Each row of a before or after table is a point. The points were changed in one or more steps. Then noise was added and the rows were shuffled. The steps act on columns, c1 being the first. Name the steps. A step turns or swaps two columns, mirrors them in a line or flattens them onto one, adds a multiple of one to another, or multiplies or shifts one. Angles are multiples of 10 degrees, from the lower column toward the higher: turns from -170 to 170, lines from 10 to 170 but not 90. Use the fewest steps. Two steps may share a column if one is a turn and the other turns, adds or multiplies; they go together, in the order done. Otherwise the lowest column goes first.
In the rows, 128 means zero.

Before:
[[133 127 119]
 [136 156 106]
 [137 124 106]
 [129 139 104]
 [158 138 105]
 [140 120 131]
 [157 121 132]
 [155 127 129]
 [149 116  88]
 [124 110 108]
 [116 157 106]
 [135 143 128]
 [152 108  91]
 [147 148 124]]
After, 14 rows:
[[132 159  18]
 [112 126 127]
 [146 133  68]
 [108 103  62]
 [128 152   8]
 [120 158 140]
 [127 138  62]
 [102 134 116]
 [129 143 137]
 [ 99 120  62]
 [126 132 101]
 [105 149  59]
 [115 151 132]
 [118 123  56]]
Steps: turn c1 and c2 by 120 degrees; multiply c3 by 3

Before:
[[173 149 151  85 147 126]
 [122 165 132 172 121 143]
 [119 143 107 132 147 165]
 [100 129  99  64  85  48]
 [161 122  81 155 134 172]
 [135  89  94 103 129 136]
 [115 128 132 149 111  91]
 [127 119 143 188 154 154]
 [178 144  83 107 117 144]
 [ 81  91 140 139  78 123]]
After:
[[108 131 178 155 137  82]
 [122  92 169 123 103 115]
 [151 126 151 120 154  97]
 [ 84 114  90  86 143 112]
 [ 85 142 175 108 117  94]
 [125 136 155  71  79 212]
 [116 152 118 146 128 172]
 [144 180 123 148 165 123]
 [141 129 106 186 154 103]
 [177 145 122 158  69 141]]
Steps: turn c1 and c6 by -160 degrees; turn c2 and c4 by -30 degrees; turn c2 and c5 by 40 degrees; multiply c3 by -1

Before:
[[109 118 194  96  99 141  71 153  97]
 [112  92 135 120 134 112 143  75 119]
 [149 166 161 145 116 129  99  75 161]
 [156 117 154 123 152 185 110  85 103]
 [147 137 242  91 144 117 144 109 120]
 [132 148 107  94 145 113 109 100 100]
 [153 102 196  94 138 108 129  90 100]
 [145 102 115  98 144 112 143 179 119]
 [139 135 105 111 133 117 111 206 235]
 [154  95 106  89 125 143 149 126 167]
 [ 50  95 128 160 124 129 136 116 110]
 [127 127  98 155 101 147 141  88  92]
 [152  97 101 154 141 111 125  76  91]
 [129 125 139 103 156 120 112  90 106]]
After, 14 rows:
[[109 137  58 148 138 170  97 140 125]
 [138 120 151 133 130  65 119 202 221]
 [150  90  92 146 127  86  98  80 129]
 [154 140 110 130  96 161 117  64 134]
 [126 136 128 130  94 126 127  96  93]
 [ 50 160 127 133 128 141 122 118 112]
 [145 156 146 115 116 144 155 182 135]
 [153 161 158 135 123 130 114  94  73]
 [132 107 156 126 120 130 130 118  92]
 [152 154  65 122  94 122 142 105  82]
 [125 130 149 128 166 151 127  86 102]
 [154 165 147 113 139 102 161 120 163]
 [151 121  28 115  73 124 154 119 108]
 [116 163 122 117 119 107 141  95  89]]
Steps: multiply c2 by -1; turn c3 and c5 by -160 degrees; flatten c4 and c7 onto the line at 120 degrees; turn c6 and c8 by -30 degrees; turn c6 and c9 by 50 degrees

Before (8 x 12):
[[164  90 108 132 138  94 137 166 135 110 156 117]
 [110 113 113 105 119 178 172 153 124  73 100 130]
 [123 154 129  93 146 126  96 153 106  79 120 126]
 [171 131 127 100 101 172 125 146  80 105 113 155]
 [106 151 168 104 110 162 126 123 141 141 161 127]
 [139 108 110 130 103 147 164 144 129 142 105 169]
 [182  84 117  92 106 133 116  98  82 147 159 198]
 [109 158 160 119 109 100 164 127 106 122 104 133]]
After (8 x 12):
[[ 71 119 122 134  87 100 129 121 107 129 105 119]
 [118 114 120 155 165 125 128  84 105 161 120 106]
 [211  90 196 137 116 172 103 108  67 150 113  96]
 [161  68 132 108  85 147 124 145 127 140 105 107]
 [209  50 171 130 124  94 140 116 142 168 156 137]
 [ 61 110 124 147 121 163 112 140 132 121 162 113]
 [239  44 206 125 127 133 103 142  70  94 158  68]
 [103  73  88 144  85 178 142  79 131 162 101 112]]
Steps: multiply c1 by 2.5; turn c1 and c3 by 40 degrees; shift c2 by -40; multiply c12 by 0.7; turn c4 and c12 by 140 degrees; turn c5 and c7 by 60 degrees; add 0.5 times c7 to c9; mirror c8 and c10 in the line at 40 degrees

Before, 9 rows:
[[127 113 109 134  78 104 150 130 144 131 119  79 177 191]
 [182 108 184 182 150 140 178 137 127  70 152 139 116 129]
 [118 110 150 163 126 155 152 156 122 138 126 168 116 100]
 [138 145  76 120 144 102 126 163 166 154  98 108 159 157]
 [166 119 154 148 131 124 181  94 136  97 170 147  94 129]
 [124 109 109  94 121 118 140 139 156 114 125 103 185 138]
 [143 136  95 119  76  94 107 131 143 125  83 109 183 135]
 [111 159 104 120 121 128 146 134 176 135  76  82 164 137]
 [165 141 120 150 120 167 190 144 118 124 130 179 154 106]]
After, 9 rows:
[[110 162 161  88 125 120 149 144 203  92 164 153 105 117]
 [141 132 185 109 131  62 109 128 114  97 168 135  99 114]
 [135 141 168 119 158 129 125 164 163  87 137 148  71 101]
 [162 127  92 154 128 131 182  92 219 180 115 128 155 144]
 [166 139 160 173  92 145 190 144 210 139 131 101 120 165]
 [188 101 118 164 126 155 178 135 202 190 142 160 180 155]
 [125 112 177 115 126  71 152 129 180 122 134 185 106  76]
 [126 107 189  90 134 117 144 133 173 134 148 127 106 103]
 [120 105 114 168 106 135 154 150 155 121 121 113 151 168]]
Steps: turn c2 and c8 by 10 degrees; swap c3 and c13; turn c4 and c14 by 150 degrees; turn c4 and c12 by -130 degrees; turn c5 and c6 by 60 degrees; add 1.5 times c7 to c9; turn c10 and c11 by -140 degrees

Before (13 x 20):
[[149 130 108 108 107 165 140 127  96 152 100 125 170 120 113 110 129 129
  104 117]
 [161 104 127 100 143 145 140 175  92 103 114 153 134 147  86 140 177 123
  168 122]
 [ 78 111  51 179 118 118  83 178 198 136 139  80 114 104  95 109 123  99
  125 185]
 [181 123 115 108 120 108 114 134  99 145 106 135 194 170 107 114 116 141
  148 105]
 [198 132 130  92 109 127 136 129  97 135  91 119 148 136 157 137 123  93
  145 111]
 [127  80 122 185 201 151 139 154  98 128 161 130 130 120 168 180 121 151
  112 157]
 [181 144 118 138 141 121 132 154  99 115  78 134 180 107 111 103 121 110
  126 153]
 [133 109 150 177 209 144 154 176  77 187 151  87 158 115 171 138 136 149
  140 106]
 [136 115 132 128 131 110 118 111  47 119  89 101 162 105 131 146 123 123
  143 132]
 [ 99 156  69 174 122  99  77 171 200 109 125 113 101 109  84 128 165 132
  101 135]
 [119 126 105 136 212 155 145 135 108 179 112 127 153 117 163 166 108 145
  169 112]
 [146 103 148 104 132 121 118 112 128 136 113 118 152  76 156 142 135 166
  164 162]
 [ 84  94  67 173 153  82 101 144 168 148 146 134 129  81 136 109 167 107
  117 144]]
After:
[[103 114 117 107 118  81 112 137 105  90  80 137 203 128 118 122 115 123
  149 182]
 [120 109 115 106 107 114 142 121  95 139 112 126 171 155 147 135 126 123
  101 146]
 [111 131 131  98 145 132 142 175  89  92  82 155 134 120 150 111 182 110
  167 155]
 [ 97 173 122 182 203 176 137 150  96 225 171 128 128 110 104  72 121 130
  104 106]
 [ 76 134 153 101 135 102 120 115 128  94 176 116 154 173 142 100 134 135
  164 108]
 [124 135 147 177 205 130 156 177  78 237 173  91 166 131  97 106 140 154
  142 143]
 [123 143 129 124 129 133 116 113  52 105 122 106 164 173 140 106 125 123
  148 128]
 [154 110  52 181 121 157  84 159 194 186 132  73 111 117 167 115 126 105
  121  51]
 [131 165 103 139 209 103 149 130 102 188 149 125 152 160 111 121 111 149
  168 134]
 [164 110  70 172 147 118 100 128 170 152 177 133 129 129 153  93 167 133
  114  88]
 [115 144 130  93 108  96 131 127  98  87 121 122 152 166  95 130 119  74
  144 184]
 [ 99 114 111 136 139 138 135 153 101 129 112 135 184 178 157 147 123  75
  122 147]
 [136 136  66 174 120 159  72 150 198 156 114 114  98 125 170 152 164 145
  100 107]]
Steps: turn c1 and c20 by 140 degrees; turn c1 and c18 by 40 degrees; mirror c2 and c16 in the line at 40 degrees; add 0.3 times c3 to c8; add 1.5 times c4 to c6; turn c6 and c10 by 60 degrees; turn c14 and c15 by -140 degrees; turn c11 and c14 by -60 degrees

Before, 10 rows:
[[154 127  78  97 120 105 116 126 140 112 151 114  97 146 141 136 103 137
   94 172 126 108 112 126 140 124 162 176 114  92 135 114]
 [168 108 134 111 130  81 128 132 124 133 159 113 106 122 171 129 106 164
  136 163  92 130 153  90 154 166 127 180 115  66 125 126]
 [151 105 105 153  75  87 139 120 135 126 150  89 103 123 166 156 139 144
  122 177 107 134 108 116 121 129 140 153 130  59 115  76]
 [113 124  87 144  70 157 161 159  41 103 188 114 117 134  58 105 192 140
  133 115 125 175  67 134 165 142 157 115 127 202 121 162]
 [135 101 158 167  49 124 106 140 112  73 173  70 106 171  50 133  31 169
  155 102  94 128 128 161 177 115 126  82 133 142 107 112]
 [ 99 184  88 173  94 144 139 149  45 124 149 124  84 133  56  88 159 110
  145 128 143 179  94 129 151 138 160  42 136 165 155 170]
 [ 67 172 100 154 111 158 143 172  30 113 161  86  77 107  74 121 186 100
  102  99 141 173 112 126 177 135 187  94 142 163 109 138]
 [138 108 135 164 107  99 116 128 125  95 122 131 109 128 154 127 111 109
  102 157 124 137 143 111 110 116 140 188 110  64 113 171]
 [126  83 124 127 138 113 144 117 131 101 142 106 121 122 153 124 132 122
  104 204 130 112 124 105 165 128  99 151 116  75 132 113]
 [124 104 103 143 146 108  99 143 112 153 141 140 110 107 152 119 115 128
  117 192 105 151 128 145 119 121 122 187 118  81 109  88]]
After, 10 rows:
[[151 105 105  81  75 113 139 121 154 143 151 113 103 125 122 104 138 116
  120 159 105 125 113 116 120 129 139 154 129  59 114 185]
 [136  99 158 140  48 123 106 140 109  93 173 114 105 170 209 159  30 116
  138 104  94 152  85 161 177 114 126  83 134 142 107 138]
 [ 99 185  88 174  95 141 137 149  93 153 150 117  84 134 208 132 157 118
   86  86 143 161 103 128 153 138 160  41 135 165 155 100]
 [168 107 135 116 130 135 127 131 143 112 159 138 107 122  88 109 105 137
  128 147  92 136 148  91 154 166 127 178 114  65 125 173]
 [154 127  77 127 118 127 116 127 156 131 153 124  95 146  94 140 104 124
  135 161 126  88 104 125 139 124 162 177 113  91 135 155]
 [138 108 135 107 105 147 116 127 141  95 121 121 108 127 139  89 111 123
  111 144 124 106 112 111 110 116 141 188 111  65 112 140]
 [125  83 124 122 140 124 144 117 166 114 143 113 121 123 110 109 131 113
  136 176 132 100 104 105 164 129 100 151 115  75 132 148]
 [ 67 172 101 147 112 127 143 171  74 131 160  89  77 109 184 146 185  96
   77  64 141 119 107 126 179 134 186  94 139 164 107  96]
 [113 124  86 172  69 138 161 160  86 157 187 126 118 134 184 154 192 125
   85  78 125 150  70 135 167 143 158 115 126 202 121  90]
 [125 105 103 122 147 114  98 141 151 144 142 136 110 107 123  99 114 133
  102 157 105 126 149 144 119 123 121 188 117  82 108 160]]
Steps: turn c4 and c15 by 130 degrees; turn c4 and c16 by 60 degrees; turn c6 and c32 by -110 degrees; multiply c6 by 0.4; flatten c9 and c20 onto the line at 50 degrees; turn c10 and c23 by 50 degrees; flatten c12 and c18 onto the line at 40 degrees; turn c19 and c22 by 70 degrees

Before, 14 rows:
[[119 148 122 149 131 119 107 157 133 106  76 107 101 207 143 119 140 112
  138 130 126 160 127 111 151 131 137 138 123 115 154 165  91 121 108 108
  126 139 148 169 137 125 123 145 112 134 104 123 159 133 155 137 139 132
  152 125 209 124 167 147 136 136 141 137]
 [128 128 142 154  94 119 119 119 137 143 153 110 112 111 124 200 150 104
  127 107 142 154 136 104 150 120 179 128 134 150  94 119  84  83 125 100
  128 123 102 117 173 131 127 136 100 126 106 138 156 160 143 160 150 176
  147 145 118 115 109 144 140 118 125 135]
 [100 126 141 139  99 118 107 121 154 209 105 141 134  93 125 109 147  98
  135 131 127 130 135 238 157 139 133 137 127 128 138 103 124 102 206 140
  136 135 146 142 119 149 130 137 123 118 107 116  24 127 119 129  98 139
  110 121 128 121 113 143 175 225 137  89]
 [124 126 117 147 122 127 138 144 114 118 150 126 100 141 141 110 143 102
  124 120 150 115 116 128 156 127 125 128 133 112 137 124 134 119 133 172
  116 124 134 124 131 122 136 137   7 154 140 123 161 150 166 160 149 131
  154 115 152 160 116 131 158 127 117 129]
 [133 122 140 148 134 146 121 122 128 118 154 111 100 118 129 111 144 105
  127  87 139 146 127 117 155 116 126 145 140 116 118 104 134  91 107 103
  132 131 139 130 151 131 115 148 123 150 145 115 144 150 143 116 109 159
   81 145 160 128 109 151 137 113 143 133]
 [110 115 129 161 108 119 112 119 114 134 136 115 109 106 133 108 142 137
  111  96 139 124 135 132 121 146 120 136 121 145  74 103 118  88 119 127
  125 150 110 136 127 152 125 120 115 134 144 154 143 153 132  98 149 163
  142 119 122 112 115 121 163 182 149 110]
 [123 111 134 139 128 131 106 149 170 142 121 119  99 135  79 138 129 115
  127 126 103 117 129 107 157 134 112 154 100 210 144 139 110 112 112  99
  142 159 131 117 142 142 125  80 121 155 122 134  70 120 114 145 145 156
  148 124 117 122 134 133 154 116 123 137]
 [134 136 142 142 114 132 110 135 118 134 145 165 175 117 142 108 131 156
  131 120 133 114  78 107 148 141 154 129 123 150 156 100  86  96 108 107
  147 155 139 117 125 150 153 103 117 145 116 112 103 145 152 164 149 148
  126 128 114 117 167 157 146 108  79  85]
 [104 150 102 149 132 149 128 124 145 111  97 130  94  95 136 119 145 113
  131 121 145 132 136 105 143 125 121 129 130 124 157 104 138 133 142  97
  143 140 143 136 137 150 126 136 103 120 109 120 130  84 122 141 150 163
  151 120 122 126 116 114 133 149 104 135]
 [137 111 127 173  95 145 106 130 130 124 133 123 138  93 122 139 117 136
  134 130 147 115 105 102  99 116 124 131 143 110 142 126 137 204 151 147
  125 161  60 139 117 152 118  93  95 113 114 110 129 129 119  61 122 161
  135 139 120 167 145 127 136 117 143 136]
 [139 111 102 150 131 138 119 131 156 127 150 139 100 117 144 134 150  99
  131 119 131 114 135 100 144 126 117 170 103 140  85 117 125 192 111 124
  123 153 108 188 145 147 115 120 118 113 126 111 144 147 115 128 147 137
  128 117 119 134 122 122 148 137 140  94]
 [133 109 126 145 120 120 128 147 136 120 115 114 141 103 142 110 129 128
  106 113 102 110 134 101  93 118 139 141 116 118 154 118 102 101 136  94
  132 155 137 153 138 142 126 144 109 148 131 111 163 115 130 146 135 143
  140 140 119 114 124 127 152 118 104 114]
 [135 115 149 149 107 122 186 122 125 115 146 174 114 187 125 136 145 123
  133 119 115 128  98 128 140 113 117 185 138 161 128 101 125  89 111 107
  147 152 144 141 160 126 119 138  69 154 103 116 135 115 165 135 144 129
  151 146 133 115 133 168 137 109 119 109]
 [ 65 146 147 139 120 171 118 123 124 124 153 114 148 108 135 129 129 102
  130 101 150 145  93 113 159 148 115 140 102 107 139 118 114  92 114  99
  127 162 124 130 123 114 187 150 116 143 105 150 117 120 139 148 106 141
  148 113 176 137 108 120 165 114 136 127]]
After:
[[137  52 104 150 131 139 118 132 157 126 151 138 100 124 144 133 155  99
  131 120 132 111 135  99 145 127 118 171 103 141  83 117 125 192 111 124
  122 154 109 187 145 131 114 120 118 113 126 114 145 148 134 129 146 136
  129 117 120 134 122 122 148 137 139  92]
 [134  55 150 149 107 121 184 121 125 115 147 175 114  76 125 138 101 123
  114 119 133 128  98 127 148 114 124 184 139 163 127 101 125  89 110 107
  146 150 142 141 159 120 119 137  69 154 102 115 137 115  86 135 144 128
  152 146 133 115 133 169 137 109 120 109]
 [102  67 142 140  98 118 105 121 152 209 106 141 133 148 126 111 162  98
  129 131 135 131 135 238 157 138 135 138 128 129 138 102 125 101 206 140
  134 135 146 143 120 125 133 135 124 118 109 115  25 127 131 129  97 139
  109 120 128 121 114 144 174 225 137  89]
 [120  87 121 150 130 118 108 158 133 105  78 107 103  59 145 119  90 113
  127 129 138 162 126 110 147 131 145 138 123 115 154 166  93 121 107 108
  126 137 147 169 137 110 125 145 111 134 104 123 157 133 100 137 139 133
  151 124 208 125 166 148 134 136 141 135]
 [135  62 142 148 134 147 122 123 127 118 155 112 100 132 128 111 142 106
  139  85 127 145 127 118 160 114 115 146 139 117 117 104 133  91 107 103
  131 133 139 130 151 112 114 148 124 149 146 115 142 152 107 116 110 160
   82 144 160 128 107 151 136 113 144 133]
 [124  66 118 149 121 127 138 145 115 118 150 125  99 118 141 109 122 103
  151 118 124 116 115 127 158 127 157 127 132 112 137 124 133 118 134 172
  113 124 136 124 132 105 137 138   8 154 139 124 161 151  87 161 149 130
  152 115 153 161 115 131 157 125 117 129]
 [138  50 128 173  94 145 106 130 129 124 134 121 140 161 122 138 139 134
  147 130 134 113 105 101 114 115  57 131 144 110 141 128 135 204 151 146
  125 161  58 140 119 166 118  92  96 114 114 110 128 128 142  61 123 161
  134 137 121 168 146 127 137 117 143 137]
 [121  51 134 138 128 129 106 149 169 142 121 119 100 120  78 139 129 115
  104 127 128 117 129 106 173 134 130 154  99 209 144 139 111 113 112  98
  142 161 130 117 143 120 126  79 122 155 122 134  70 122 142 147 147 157
  148 123 117 124 135 134 154 116 123 138]
 [ 66  86 147 139 121 170 118 122 125 124 153 115 148 146 135 130 134 102
  149 100 131 145  94 112 150 150 133 141 100 107 139 117 113  92 113 100
  127 164 123 131 122  98 188 150 115 142 106 150 116 120 117 148 105 142
  146 113 176 138 108 120 165 114 135 127]
 [128  69 140 152  95 120 119 118 136 144 154 109 112 135 125 199 149 104
  144 106 126 154 137 104 146 122 211 128 134 149  94 119  86  83 127 102
  129 123 102 117 172 117 127 138 100 126 105 138 156 159 106 160 150 176
  146 146 119 115 110 145 138 118 124 137]
 [104  90 101 148 131 147 128 125 146 112  96 131  95 148 134 120 160 114
  145 120 130 131 136 105 149 126 134 130 130 123 156 103 137 133 142  98
  143 141 143 137 137 136 126 137 105 118 110 121 129  85 127 140 149 163
  150 118 122 125 117 113 133 150 104 133]
 [110  54 129 162 107 119 113 120 113 134 134 114 108 141 133 108 149 136
  138  96 111 123 135 132 141 147  90 138 120 142  75 104 118  88 118 127
  124 149 111 137 127 152 125 119 116 135 144 153 144 153 119  98 149 164
  142 119 121 111 115 123 164 180 147 110]
 [134  49 127 144 120 119 129 147 136 120 116 114 142 149 143 110 139 127
  102 113 105 111 134 101 121 120 157 142 116 118 154 121 102 102 136  94
  132 155 137 151 137 161 126 144 110 146 130 110 163 116 126 146 133 143
  141 141 118 114 123 126 152 118 104 114]
 [133  74 142 141 115 132 111 133 118 134 144 165 174 139 142 108 127 156
  135 120 131 113  78 108 167 140 189 128 123 150 156  99  86  96 108 108
  147 155 139 117 124 131 155 103 116 146 116 112 103 145 104 165 149 148
  124 129 114 116 166 158 146 109  80  85]]
Steps: shift c2 by -60; turn c17 and c51 by -160 degrees; turn c14 and c17 by -150 degrees; swap c19 and c21; turn c25 and c42 by -40 degrees; add 0.5 times c46 to c25; add 1 times c52 to c27
